Each row is a point. Examples show where two turns around zero, p and q, send a point. Where does a point land after both, in the order given? Backwards means that the second turn is done in reverse. Each puzzle has new turns, and all numbers are rounded.

Turn p:
[-0.170,  0.082,  0.068] -> [-0.164,  0.005,  0.115]
[ 0.233, -0.292,  0.027] -> [ 0.254, -0.222, -0.163]
[-0.013,  0.190,  0.042] -> [-0.020,  0.130,  0.144]
[ 0.105, -0.181, -0.030] -> [ 0.112, -0.116, -0.136]
[-0.156,  0.202, -0.107] -> [-0.183,  0.204,  0.040]
Turn q:
[-0.228,  0.262, -0.078] -> [-0.266,  0.236,  0.017]
[-0.192,  0.196,  0.021] -> [-0.192,  0.172,  0.095]
[-0.041, -0.069, -0.105] -> [-0.067, -0.071, -0.090]
[ 0.113,  0.034, -0.022] -> [ 0.095,  0.047, -0.056]
[ 0.212, -0.179,  0.060] -> [ 0.236, -0.155, -0.024]
[ 0.136, -0.244,  0.124] -> [ 0.193, -0.230,  0.057]
Where do these land?
p, then q: [0.079, 0.080, 0.200] -> [ 0.165, -0.030,  0.156]
q, then p backwards: [-0.046,  0.008, -0.101] -> [-0.070, -0.036, -0.079]
p, then q: [-0.108,  0.118, -0.083] -> [-0.129,  0.113,  0.057]
p, then q: [-0.282, -0.264, -0.025] -> [-0.274, -0.265, -0.070]
p, then q: [0.298, 0.211, 0.003] -> [0.275, 0.239, 0.017]
p, then q: [ 0.059, -0.154,  0.006] -> [ 0.048, -0.110, -0.113]

Turn p:
[ 0.109,  0.111,  0.061,  0.090,  0.156, -0.101] -> [-0.002,  0.149, -0.041,  0.019,  0.060, -0.207]
[ 0.001,  0.233,  0.086,  0.214,  0.094, -0.023] -> [-0.092,  0.231, -0.100,  0.176,  0.024, -0.116]
[-0.084, -0.261,  0.116, -0.104, -0.129,  0.025] -> [ 0.001, -0.233,  0.200, -0.011, -0.138,  0.057]
[0.152, 0.132, 0.038, 0.078, 0.179, 0.171] -> [ 0.108,  0.242,  0.059,  0.092,  0.162, -0.031]
[-0.070,  0.061, -0.107,  0.181,  0.239,  0.029] -> [-0.077,  0.046, -0.094,  0.139,  0.265, -0.068]
[-0.164, -0.035, -0.059, -0.264, -0.309,  0.109] -> [-0.051, -0.122,  0.045, -0.156, -0.193,  0.357]
[ 0.034,  0.128,  0.082,  0.064,  0.347, -0.174] -> [-0.135,  0.162, -0.005, -0.023,  0.188, -0.314]
[ 0.035, -0.153, -0.152, -0.201, -0.241, -0.014] -> [ 0.132, -0.204, -0.034, -0.199, -0.130,  0.173]
[-0.013, -0.217, -0.065, -0.058, -0.335, -0.022] -> [ 0.116, -0.271, -0.030, -0.037, -0.238,  0.147]
Turn q:
[ 0.143, -0.159,  0.155,  0.076, -0.082,  0.028] -> [ 0.011, -0.153,  0.138,  0.040, -0.195,  0.029]
[ 0.094,  0.097,  0.063, -0.172, -0.073,  0.054] -> [ 0.066,  0.080,  0.056, -0.158, -0.043,  0.139]
[ 0.193,  0.228,  0.208, -0.047,  0.234, -0.039] -> [ 0.226,  0.264,  0.251, -0.011, -0.030, -0.079]
[-0.148, -0.045,  0.140, -0.113, -0.013, -0.047] -> [-0.175,  0.033,  0.076, -0.132, -0.012, -0.059]
[-0.036,  0.189,  0.110,  0.052, -0.098, -0.069] -> [-0.021,  0.189, -0.062, -0.018, -0.159, -0.025]
[-0.137, -0.086,  0.041,  0.026, -0.090,  0.122] -> [-0.197, -0.049, -0.001,  0.041, -0.019,  0.091]
[-0.164, -0.177, -0.648,  0.085,  0.040, -0.204] -> [ 0.047, -0.305, -0.502,  0.068,  0.379, -0.183]
[ 0.054, -0.047, -0.070,  0.094,  0.082,  0.154] -> [ 0.043, -0.058,  0.042,  0.170,  0.079,  0.085]
Where do these land?
q, then p: [ 0.147,  0.131,  0.159, -0.006,  0.062,  0.098] -> [ 0.059,  0.212,  0.063,  0.074, -0.140,  0.004]
q, then p backwards: [-0.090,  0.035,  0.089, -0.101, -0.206,  0.123] -> [-0.162,  0.136, -0.009, -0.158, -0.123,  0.020]
p, then q: [ 0.171,  0.184, -0.054,  0.044, -0.182, -0.098] -> [ 0.169,  0.014, -0.239, -0.076, -0.017,  0.138]
q, then p: [ 0.069, -0.167,  0.076, -0.112, -0.037,  0.058] -> [ 0.010, -0.082,  0.211, -0.005, -0.059,  0.030]
p, then q: [-0.358, -0.204, -0.169, -0.201,  0.154, -0.134] -> [-0.324, -0.184,  0.186, -0.095,  0.296, -0.101]
q, then p: [-0.026, -0.141,  0.186,  0.033,  0.009, -0.099] -> [-0.111, -0.112,  0.041, -0.009, -0.190, -0.060]
q, then p: [ 0.087,  0.162, -0.288,  0.344,  0.199,  0.052] -> [ 0.211,  0.093, -0.291,  0.236,  0.190, -0.219]
